Each point is reached from the start by the listed moves, each made 0, 1 or 2 times, or once backwards (-1), plus a little noise. Is the number of moves made odd or even? Then give how often each move was made.

Moves:
(1): [-24  -4   8 -28]
(2): [ 2 31 17 10]
(3): [ 15 -20   2   9]
Start: [-19  -4  -3   2]
Points:
[-54  74  35 -16] -> even (1, 2, -1)
[-66 -12  13 -55] -> even (2, 0, 0)
[-25 -29   7 -18] -> even (1, 0, 1)
[-33 -22  34 -29] -> odd (2, 1, 2)
[ 14 -14  19  30] -> odd (0, 1, 2)

Moves:
(1): [-10  31   4   2   0  11   6  -6 -16  -9  -4   2]
(2): [ -7  -2   7  -5  -9 -11  -7   8   8  18   3  -5]
(3): [  3   3   3  10  -8 -13 -13   1  -1   7   0  13]
(4): [ -7 -18  -5 -10  -4  -7 -11   0   7   7  -1  16]
(5): [ 5  1  3 -2  3 -4 -4 -2 -4  3  1  7]
(6): [-1  4  0  0 -2 11  3  2  7  0  3 -2]
(7): [ 0  7 -3  3  4  2 -6  4  2 -5 -4 -1]
(8): [  3  -4  -9  -1   4 -17 -10   4   6   2  12   8]
(9): [  1 -16  19 -10  10   6   8   8  11 -10  15 -23]
Start: [  4  -2  -4  -1   2   2   3  -1   6 -13   1  -5]
Points:
[-13  -6   7   3 -33 -41 -51  21  35  39   2  24] -> odd (0, 2, 2, 1, 0, 1, 1, 0, 0)
[-11  39  11  -6  22  28  19  22  23 -39  22 -65] -> even (1, 1, -1, -1, -1, 1, 2, 1, 1)
[ 22 -26 -21 -10  29 -27 -23   9  18 -12   6   2] -> even (-1, 0, -1, 0, 2, -1, 2, 1, 0)
[ 26 -50   9 -15  52  12  30  21  35 -64  40 -75] -> even (-1, -1, -1, -1, -1, -1, 1, 1, 2)
[ -6  95 -12  30 -18 -32 -52  -4 -22   9 -11  60] -> even (2, 1, 2, 0, 2, 1, 2, 1, -1)
[ 23 -37 -59   3  14 -57 -48  -4  13  -3   3  62] -> odd (-1, -1, 0, 1, 1, -1, 1, 2, -1)

Moves:
(1): [12 11 -6  9  2 -4  2 -6 -6 -1 -4  7  6 14 -3 -4 -6 -2 -4]
(2): [ 4 -5  3 -7 11 -2 -4  6  0 -1  7 -5 -2 10 -1  4 -4 -6 -5]
(3): [  2   8  -2  17   5 -13  -8  -8   5 -10   7  -8   4 -11   5   2  10  -9
   7]
(4): [ -3   0   0  -1  -1   1  -2  10  -1   4  -1   0  -3   1 -11  -2  14   3
   8]
(5): [ 5  8  5 -2 10 -2  4 -3  1 -4 -2 -8 -3 10 -4 -1  3  3  2]
(6): [ -3 -10   0  -4   3   8  12 -13   1  -3   4   1  -4  -1   7  -6  -3  -4
  14]
(7): [ -6   4   7   7   2  -7  -2  -4  15  12 -18   7  -5  -3   1   7   5 -11
  -9]
(8): [  9 -11  -1  -2   9  -7   1   9 -16  10   0  -4  -6  -2  10 -15  -1  -9
   3]
(9): [ -5   5 -10   3  -3   1 -13  -6  -2  -1  -3  -1 -12   0   2  -5  -2   8
   3]
(10): [ 8  1 17  7 -8  8  2  3 -5  4 -6 -1 -7 -8 -3  9 -5  8  2]
(11): [ -5  -3   8  -2  -2  -5  -3  -3  -2  -6  -2  -2   2  -6  -8 -12  -1  -3
 -15]
(12): [ -7   6   4   6  -1   3   0  -1  -4   3   8  -2  -4   2   2  -2   3   4
 -10]
(13): [ -1   7   6 -12   5  -1   1  -1  -6  -1  14  20  -1  -8   1  -5   5   5
  11]
(14): [  7   2  -3   3  15  10   7   2   1  -3   1  -2   3 -10   1 -12  -1  -3
  -7]
(15): [  4   4  -7  -6 -10   1   2  -6  -3   4   9  -5  -4  -4  -4   4   6  -9
   1]
(16): [  0   3  -5  -1   6 -11  -6  -4   6   8   4   0   7  -3 -11  -3 -11   6
   0]
(17): [ -8  -7   2   0   5   0   1  -8  -9   5   4   0   6   4 -10   4  -1   3
   3]
(18): [  3 -11  11  -4  -4  -8 -12 -11   9   4   7  -4  -8   5   2  -4   6  11
   4]
Start: [-1  9 -9  5  8 -6  5  1  3  1 -3 -5 -1  7  2  5  6  2 -2]
Points:
[ 21  33  10  63  52 -95 -46 -67  30  27  -7  16  26 -46 -15 -55   4 -17
 -49] -> odd (2, -1, 2, -1, -1, -1, 2, 1, 0, 0, 2, 0, 1, 2, 0, 2, 1, 2)
[ 19  71 -27 -33  33 -19   2  14  32  19   3   6  -9  34 -59  -1  40  -2
 -23] -> odd (1, 1, -1, 2, 2, -1, 1, -1, 0, -1, 0, 0, 1, 1, 2, 1, -1, 0)
[ 21  22  27  42  -5 -42 -67 -32  56  18 -19   7 -61 -36  37  34  29   8
  38] -> even (0, 1, 2, 0, -1, 0, 2, 0, 2, 2, -1, -1, 1, 0, 0, 0, -1, 2)
[-14   4 -32  46  84 -56 -20 -46  30   5 -37 -40 -17  35  20   7  20 -37
  36] -> even (0, 1, 2, 0, 2, 1, 2, 1, 2, -1, -1, -1, -1, 0, -1, 0, 2, 0)
[  0  42  10  51  91 -26  40 -15  21  21 -59 -15  35  25 -72 -39  -5 -24
 -61] -> odd (2, 0, 0, 2, 2, 1, 2, 0, -1, 0, 2, 1, -1, 2, -1, 2, 1, -1)
[ -1 -41  20  -4  40  -4  32  28 -24  37 -45   4   9 -12  19  -8   0 -15
 -20] -> odd (-1, -1, -1, -1, 0, -1, 1, 2, -1, 0, 0, -1, 0, 1, -1, -1, 2, 0)

Moves:
(1): [ -8  -5  12   0   4  -3   5  -2  -2  -4   8   3   2  -3  -3  -6   6   5
 -11   2   1   3  -6  -8   4   9]
(2): [ 1 -2 -5 -3  6  6  2 -4 -1 -5  0  4 -2  7  7 -4  2  1  8  1  0 -4 -5  1
 -1  0]
(3): [ 1  1  8 -5  2 -2 -6 -5  4  3  3  4 -5  5  5 11  0  1 -2  1  2  7  3  1
  6 -7]
(4): [  4   1   3   8   9   1   0   2  11   3   6  -2  -7  -3  -2  -4   2   1
  -4  -3  -2  -3  -3  -8 -11  -7]
(5): [ -4  -1   4   2  -4  -2   3 -11  -1  -7  -3   9   6   2   1  -3  -1   8
  -3  -3   2 -11  -2   2   4  -3]
(6): [  2  15   4  -1 -11  -2  -1  11   6   3   5   1   6   4  -2   5   4   2
  -7 -12   2  -4   2   5  15  -4]
(7): [ -6  -1 -10  -5  10  -4   4   3   4   3  -4  12  -6  12  -4  -4  -3   8
 -11   6   1   5   2  -3   1   2]
(8): [ 4  6 -1 -1  2 -7  5 -3 -2 -3 -7  1 -7 -1 -2  3  0  0  4  5  1 -2  4  1
 -1 -1]
(9): [  4   9   1  -6  -1   0   6   7  -4  10  -4 -10   6   3   5   5   4   4
  10   5   2  -4  -5   1  -1  -5]
(10): [  7  -4   3  -2 -11   3  11   0   8   3  -1   4   0   9  -4  -4  -4  -2
 -10   0  -6  -5   2  -1   8  -1]
(11): [  3  -5   5  -1  -1  -3   4  -9   1  -7 -13  -1  10  -6  15  -8   2  -2
  -9   5   3   5  -1   2   6  -3]
(12): [ -5   6   6  -8  -6   2  11   5   9   4   4   1 -15   1   1  -7   3   3
   2   5  -3  -6  -7  -2  -4  10]
(13): [  7  -5 -11   0   4   1   3   0   3   4  -2   0  -1  -5  -4   0   3   6
   0  -4  -4   4  -1   7   2   0]
(14): [-1 -6 -3 -3  2 -5  1 12 -1  7 -4 -5  6 -1  9  2 -2  5 -6 -3 -3  1  4  1
 -7  6]
(15): [-4 -6 -9  1  6  2  2  1 -8  3  2 -9  0 -5  3  6  3  1  3  3  9 -9 -1 -5
 -3  6]
(16): [ -9   9  -2   0   7  -1  -3  -1   2   6  -7   8  12 -14   7   7  -1   5
  11   3  -3  -6  -4  -6  14  -3]
(17): [ -3   6  -3  20  -3   3  -1   1   9  -6   0 -13   1  -9   5   0  -1   6
   0   7   4   1   2 -11   0   4]
(18): [  1  -4   3  -7   1   2   7  -1  -7   0   8   1 -17  -9  -8  -9  -6   1
  -9   1  -8  -8   6   1   1  -3]
(19): [  1  -8   4  -5  -6   6  -2   8  -7   5 -11   3   8  -3   1  -1  -3  -1
   7  -2   1   8  -1  -3  -6   4]
(20): [  0  -1   2   2  -2  -7   2  -2  -3   1  -2  -4  -4   5 -10  -8   5  -3
   3  -3  -1   4  -6  -2  -1  -1]
(21): [ -3   1  -5  -4  -2  -9   0   6   8  -8  -2  -5   4   8   1  -5 -18   7
   0  -3   9  -3   9   2  -2  -3]
(22): [ -5   5   2  -4  -5  16   0  -1   2   0  -5  -2   5   5 -12   1  -1  -5
  13  -6   1  -2   4 -13  -3   1]
(23): [ 13   2   9  -9   5   3 -12   2   2   9  -6  -8   2   2   0  -7   5   4
  -6   3   8   1   4  -9  13  -6]
(24): [ -4   0   9   4   7 -10   0   2   2  -4  -6   3   0  -4   0 -12   2   0
   1  -3   0  -5  -1   6  -4  -6]
Start: [  7  -4 -14   2   7   5  -4 -11 -11   1  -4  -2   3  -8   2   0  -2  -9
   6   5   1  -4   3   8   0  -4]
Points:
[-16  22  44   1   2  -1  14 -48 -15 -33 -38  11  24  -7   9  -5 -28  19
  34  46  17 -11  12 -31  34 -28] -> odd (2, 1, 2, -1, 1, -1, 0, 2, 2, 1, 0, -1, -1, -1, -1, 1, 2, 1, 1, 0, 1, 1, 0, 1)
[ 25  16  68   2  -3 -27  13  30  55 -13  -7 -19 -36  16  46 -44 -27  41
   1  20  24 -34   7  -9 -42 -16] -> odd (1, 2, 2, 2, 1, 0, -1, 2, 1, 1, -1, 2, -1, 1, -1, -1, 2, 0, 2, -1, 2, -1, 1, 2)
[-42 -46 -42   7  64  -8  57 -34  -9 -12 -13  69  15  -8  25 -35   9  47
 -35  23 -30 -40 -25   6  -3  34] -> even (2, 2, -1, 0, 2, -1, 2, 0, 0, 1, 0, 0, 1, 2, 0, 1, 0, 0, -1, -1, -1, 0, -1, 1)
[ 33  -9 -29 -24   4 -36  62 -27  13   8 -11  79 -48  -5 -19 -25 -10  12
 -84   0 -56 -28  26  79  45 -41] -> even (-1, -1, 0, 0, 1, 1, 2, 1, 0, 2, 1, 0, 2, 0, -1, 0, -1, 2, -1, -1, -1, -1, -1, 1)
[-46 -31  37 -42  -1 -63  49 -43 -16 -41 -39  47  -1  -9 -15 -95 -41  17
 -59   3  13 -52  15  10  42 -11] -> odd (1, -1, 0, -1, 2, 0, 1, 0, -1, 1, 2, 1, -1, 0, 1, 1, -1, 2, 0, 2, 2, 0, 0, 2)
